Rows are points. The points of each table are mixes of a few directions, plus a little noise. How many directions does each table use, and how many do they share? Where both have some left over, give the other angles between the two spaces (their principal angles), to ten degrees, smallest first.

First:
68 -20
-42 12
14 -4
-5 2
-37 11
Second:
-50 15
-18 5
60 -18
7 -2
Directions: first 1, second 1, shared 1

First:
-9 -6 -4
-24 -15 -10
77 49 34
-6 -4 -3
-39 -25 -18
Second, 4 rows:
26 -10 12
-38 -40 -17
51 34 23
-38 17 -17
Directions: first 1, second 2, shared 1

First (7 x 6):
1 -13 -11 6 21 12
10 -17 38 -17 20 57
17 -25 -62 25 54 18
-40 -29 43 10 -14 -48
-16 -1 10 0 -4 -11
22 5 33 -12 -38 -7
5 78 -51 -14 -38 -22
Second, 7 rows:
8 -14 4 -11 15 8
-50 53 -6 49 -54 -25
23 0 -9 -9 -3 -3
-6 -34 18 -14 38 21
-31 46 -9 37 -47 -22
-19 -11 13 4 14 9
77 -41 -11 -56 36 15
Directions: first 4, second 2, shared 1; angles 40

First (8 x 9):
-9 -31 -14 -51 -56 -20 -32 33 33
-7 -25 -12 -42 -46 -16 -25 27 27
-2 -4 -1 -6 -7 -2 -4 4 4
-5 -17 -8 -28 -31 -11 -17 18 18
3 10 4 17 19 6 10 -10 -11
5 17 7 27 31 10 17 -18 -18
9 32 15 52 57 20 32 -33 -33
5 19 9 31 34 11 19 -20 -20
Second:
39 0 -13 -79 36 -6 27 -1 -11
10 -2 4 -19 5 -5 7 2 -2
-2 24 -47 9 13 32 -20 -33 -5
-20 4 -26 34 3 14 -9 -1 2
-3 -9 95 29 -69 -28 -21 0 12
-7 -2 -23 3 17 5 8 9 -1
-3 -5 -35 -11 31 4 18 15 -4
-21 -20 25 31 -13 -18 10 32 8
7 11 20 2 -23 3 -19 -22 1
Directions: first 1, second 3, shared 0; angles 70

First (8 x 12):
-17 15 17 -1 -15 -6 17 14 28 -11 0 -6
-58 -2 32 47 -1 22 -6 -11 18 10 -1 -44
5 -10 9 -20 92 17 24 5 -90 30 17 22
38 4 -20 -33 22 -36 1 -13 -28 -7 11 46
-11 12 14 -2 -5 -10 21 3 11 -6 12 0
-31 -2 10 29 -4 1 -25 -15 19 0 -12 -18
87 -45 -77 7 -95 33 -30 -29 -6 15 18 -22
-14 29 15 -26 5 -22 -3 47 49 -29 -45 22
Second (10 x 12):
-2 -15 33 47 -27 33 -28 6 11 -18 -37 -31
5 59 0 -35 -12 -14 8 -30 -19 -21 25 14
-22 59 32 19 -66 49 -7 -19 0 -28 -1 -29
-23 -21 5 44 -21 41 -17 15 12 11 -23 3
3 -32 40 46 -20 38 23 24 -6 -1 -4 -19
19 5 -21 -27 34 -39 -2 -17 -29 1 13 66
35 30 -14 -45 35 -57 -2 -36 -46 -18 21 78
-18 -23 -5 27 -3 27 8 17 -1 22 2 25
10 -37 -39 -52 53 -54 19 22 36 29 10 -53
-7 -26 -31 -26 26 -23 -3 19 42 23 -6 -54
Directions: first 5, second 5, shared 2; angles 60, 80, 90

First:
-10 -42 3 23 -18 -45 -5 36 28 -15 -15 -21 -43 -18
-29 15 18 4 20 42 -43 49 -34 -3 56 -22 54 -26
4 25 -7 -7 6 4 27 -21 52 -57 30 -23 41 -32
-1 42 -26 -5 -16 -10 28 3 -33 32 -14 -6 -46 39
42 -40 7 -14 -8 15 -1 -40 -13 21 -26 46 6 27
16 12 1 -22 23 6 14 -77 0 25 -39 60 12 27
58 -31 7 -25 -29 -1 29 -8 -9 -28 26 27 40 13
-28 27 -18 14 -1 -34 15 7 16 7 -25 -22 -56 2
27 -34 -24 17 -27 63 -26 8 17 1 4 -65 -15 -5
-82 27 36 14 51 -43 -37 41 -23 17 3 27 7 -27
Second, 11 rows:
-29 -2 56 -9 39 37 -60 -3 10 -25 30 14 -40 63
39 7 -46 32 -23 -20 17 10 4 10 -17 12 22 -33
39 -1 -39 39 -39 -22 16 7 4 15 -10 13 20 -24
-52 -25 69 -61 5 5 46 -26 7 20 47 -43 -28 29
31 8 -40 28 -16 -14 6 10 0 4 -19 13 20 -28
-29 7 23 -34 39 16 -4 -3 0 -12 5 -12 -14 10
-52 -5 42 -28 20 29 -65 -6 -36 -28 -15 -7 -10 39
-15 -15 48 -29 10 2 49 -16 36 20 60 -19 -34 25
63 11 -60 52 -28 -25 26 15 21 15 -9 25 21 -39
25 -4 -54 38 -60 -26 -14 8 -41 6 -55 7 48 -37
-20 20 2 -27 53 18 -19 6 -5 -24 -16 -3 -5 -4
Directions: first 6, second 4, shared 0; angles 50, 50, 80, 90

First (11 x 20):
27 -52 52 41 -4 19 46 11 45 72 -17 -11 -47 9 -5 8 -26 -16 -10 7
23 -37 54 -1 -39 -18 25 21 -64 9 36 33 -8 -9 -26 -16 -24 -43 6 -76
9 55 -6 -16 -2 -1 -30 16 -52 -48 26 2 28 -22 -23 9 23 5 -12 -20
73 -48 83 14 -42 6 43 12 -14 64 25 -18 -2 -37 -24 -30 -35 -46 5 -17
-34 31 -26 11 4 -18 -2 14 -1 -14 12 0 -13 1 -2 27 14 18 -8 1
24 26 6 -24 5 18 -33 2 -45 -43 4 12 30 -7 -17 -7 14 -5 -8 -24
-49 2 -46 -1 21 -8 -8 -13 28 -15 -21 11 -12 29 24 12 8 23 5 16
9 15 -22 -4 32 33 -21 -24 54 3 -40 -30 14 6 18 0 13 24 -6 64
-12 14 -16 -20 10 3 -27 -2 -31 -44 -3 26 14 14 -2 1 11 3 -2 -26
-24 -9 -29 4 7 -11 9 -19 48 21 -14 -19 -5 5 27 -3 -4 16 13 45
-45 4 -50 -5 8 -23 -2 -19 31 -5 -8 -6 1 11 29 1 4 22 15 32
Second:
-10 2 -21 -7 7 -1 -7 -16 21 -1 -11 -10 10 2 15 -7 2 10 8 27
-34 8 -76 -26 26 -5 -23 -56 73 -4 -37 -37 36 6 54 -26 8 36 28 95
22 -5 49 17 -17 4 15 37 -47 3 24 24 -23 -4 -35 17 -5 -23 -18 -62
12 -3 27 9 -9 2 8 20 -26 1 13 13 -12 -2 -19 9 -3 -13 -10 -33
7 -1 16 6 -5 1 5 12 -15 1 8 8 -7 -2 -11 5 -2 -8 -6 -20
26 -6 58 20 -20 4 18 43 -56 3 29 28 -27 -5 -42 20 -6 -28 -22 -73
-30 6 -67 -23 23 -5 -20 -50 64 -4 -33 -32 31 6 48 -22 7 32 25 84
6 -1 14 5 -5 1 4 10 -13 1 7 7 -6 -1 -10 5 -2 -6 -5 -18
Directions: first 5, second 1, shared 1

First:
-2 -1 1 -2 1 -1 1 3 2 -1 0 0 -2 -2 -3 3 0 0 1 1 1 2 2 -1 -2 2 -3 -1 -2 -1 0 0
-26 -13 5 -29 -2 -28 -5 38 38 -12 1 10 -34 -22 -55 41 -4 6 25 9 16 37 40 -29 -34 32 -51 -12 -34 -20 10 -2
39 20 -6 42 2 41 8 -56 -57 18 -2 -16 49 32 82 -60 7 -10 -38 -14 -21 -53 -58 43 50 -46 75 16 51 30 -14 4
23 12 -4 27 2 26 5 -35 -35 11 -1 -9 31 20 51 -38 5 -6 -24 -9 -13 -33 -37 27 32 -30 46 10 32 19 -10 3
7 4 -2 8 0 9 2 -10 -10 4 -1 -3 10 6 16 -12 1 -1 -7 -2 -4 -10 -11 7 10 -8 14 2 9 6 -2 0
-44 -23 9 -50 -2 -47 -9 64 66 -21 2 18 -57 -38 -95 70 -8 12 44 16 24 62 68 -50 -58 54 -86 -19 -59 -36 17 -5
11 6 -2 12 0 13 2 -16 -16 5 -1 -4 14 9 23 -18 2 -3 -11 -4 -7 -16 -16 11 15 -12 22 4 14 9 -4 1
-33 -16 7 -38 -2 -37 -7 49 50 -17 2 13 -44 -28 -73 54 -6 9 33 12 20 48 52 -38 -45 42 -66 -15 -45 -27 12 -3
25 13 -4 27 2 28 6 -37 -38 12 -2 -10 33 22 54 -40 5 -6 -25 -9 -14 -36 -39 28 33 -31 49 11 34 20 -9 2
Second, 8 rows:
34 -32 49 5 -35 -3 -15 8 24 -29 1 -6 2 10 -14 -15 28 -25 -50 -52 21 21 8 7 14 41 0 -8 58 -15 -25 9
-46 0 -38 25 -16 -18 17 -19 -20 7 -7 -16 -38 -24 11 18 -38 29 53 47 -16 -30 22 13 -5 0 4 44 -38 23 -12 -3
48 16 -23 -42 55 16 2 19 24 12 10 41 48 -19 -21 -10 1 32 -41 -17 -30 -3 -56 -8 -17 -55 1 -15 -28 2 80 -11
-2 41 8 -30 50 21 -4 4 -24 37 12 -1 28 53 10 3 28 -36 0 11 4 22 15 -37 6 -20 -6 -56 -6 -15 -20 14
-15 39 -26 -14 51 8 3 1 -24 37 9 10 11 20 10 12 -2 2 9 31 -6 9 12 -23 -9 -39 4 -24 -34 -13 1 19
-84 -10 -23 91 -42 -30 -5 -17 -37 -20 -20 -3 -76 -19 44 26 -45 11 54 53 60 17 46 29 -16 16 15 40 -1 -40 -50 39
31 -31 4 -1 -29 -15 5 -1 27 -16 4 -7 -8 -27 -29 -6 -6 24 -36 -28 -26 -16 6 14 6 20 8 37 8 18 3 0
34 -23 49 -35 -33 21 -3 6 28 -28 -10 -16 31 7 -10 -27 35 -38 9 -44 -8 -20 -52 5 21 37 -30 -16 43 41 26 -66
Directions: first 1, second 5, shared 0; angles 80

First (10 x 32):
-6 -17 44 20 -17 2 -34 8 7 25 32 -23 22 0 -22 -15 -18 25 -14 -17 -35 -14 1 12 3 -8 16 23 -17 -9 -13 1
1 12 -40 -19 14 0 33 -3 -3 -28 -27 18 -13 6 17 19 19 -19 6 21 44 18 1 -12 -4 3 -19 -24 8 2 9 4
-13 4 -40 -20 12 6 42 11 6 -53 -28 16 2 23 8 35 20 -14 -23 41 80 39 7 -16 -7 -6 -33 -34 -14 -18 -1 22
7 27 -76 -36 28 -2 60 -12 -9 -48 -53 39 -33 6 34 30 32 -40 19 34 72 30 -1 -23 -7 11 -32 -44 24 8 19 2
3 3 -3 -2 2 -2 1 -4 -2 2 -3 2 -5 -4 5 -3 1 -2 7 -3 -5 -3 -1 0 1 3 1 2 6 5 2 -5
4 -4 22 10 -7 -2 -21 -3 -2 23 16 -10 3 -8 -7 -15 -10 9 5 -17 -36 -16 -1 7 3 0 14 17 2 5 -1 -7
8 13 -27 -11 11 -3 19 -9 -7 -8 -19 15 -17 -4 14 5 10 -16 17 7 13 2 -3 -8 -1 7 -5 -11 17 9 10 -5
-24 -28 43 20 -20 12 -22 28 19 -7 30 -29 44 22 -29 6 -14 31 -51 9 14 13 9 9 1 -19 -1 12 -47 -34 -26 25
23 5 29 13 -5 -12 -37 -22 -15 60 20 -7 -20 -33 1 -39 -16 5 42 -49 -95 -49 -10 13 6 9 36 35 32 32 10 -33
-2 -16 49 23 -17 0 -40 4 4 35 34 -24 18 -7 -20 -22 -20 24 -7 -26 -52 -22 -1 14 5 -5 23 28 -11 -2 -10 -5
Second:
1 22 -59 17 24 26 24 -6 29 -1 -3 12 28 14 8 25 14 -6 -7 25 60 36 -18 12 -20 0 -30 -35 2 -16 13 1
-8 -15 15 15 -13 -8 -21 24 18 -13 9 -9 43 17 -14 -21 11 19 14 -8 9 20 0 3 12 -2 0 2 -15 -26 -5 8
6 10 -8 -11 8 4 13 -17 -13 9 -5 6 -32 -13 10 13 -8 -13 -9 4 -9 -16 1 -2 -8 1 1 1 10 19 4 -6
-9 2 -39 35 8 14 -2 24 48 -16 7 0 81 34 -10 -2 28 18 11 15 69 59 -18 15 -4 -1 -29 -31 -16 -47 6 11
4 -13 50 -24 -17 -21 -13 -7 -37 8 -1 -6 -51 -23 0 -12 -20 -5 -1 -20 -64 -46 17 -13 13 1 30 34 5 30 -10 -5
-10 -37 72 1 -37 -33 -46 33 -7 -14 13 -21 21 5 -24 -47 -1 26 22 -33 -45 -12 16 -8 33 -2 28 35 -18 -13 -18 8
9 23 -36 -10 21 17 30 -27 -8 13 -10 13 -34 -12 17 30 -7 -21 -17 17 11 -7 -6 1 -20 2 -10 -14 15 21 10 -8
3 19 -44 7 20 20 22 -11 14 3 -5 11 6 5 10 23 7 -9 -9 20 38 19 -12 7 -17 1 -21 -24 6 -4 10 -2
5 -10 49 -29 -15 -20 -9 -13 -43 10 -3 -5 -63 -28 2 -9 -24 -9 -4 -20 -68 -52 18 -14 11 1 31 34 9 36 -9 -8
Directions: first 2, second 2, shared 0; angles 40, 50
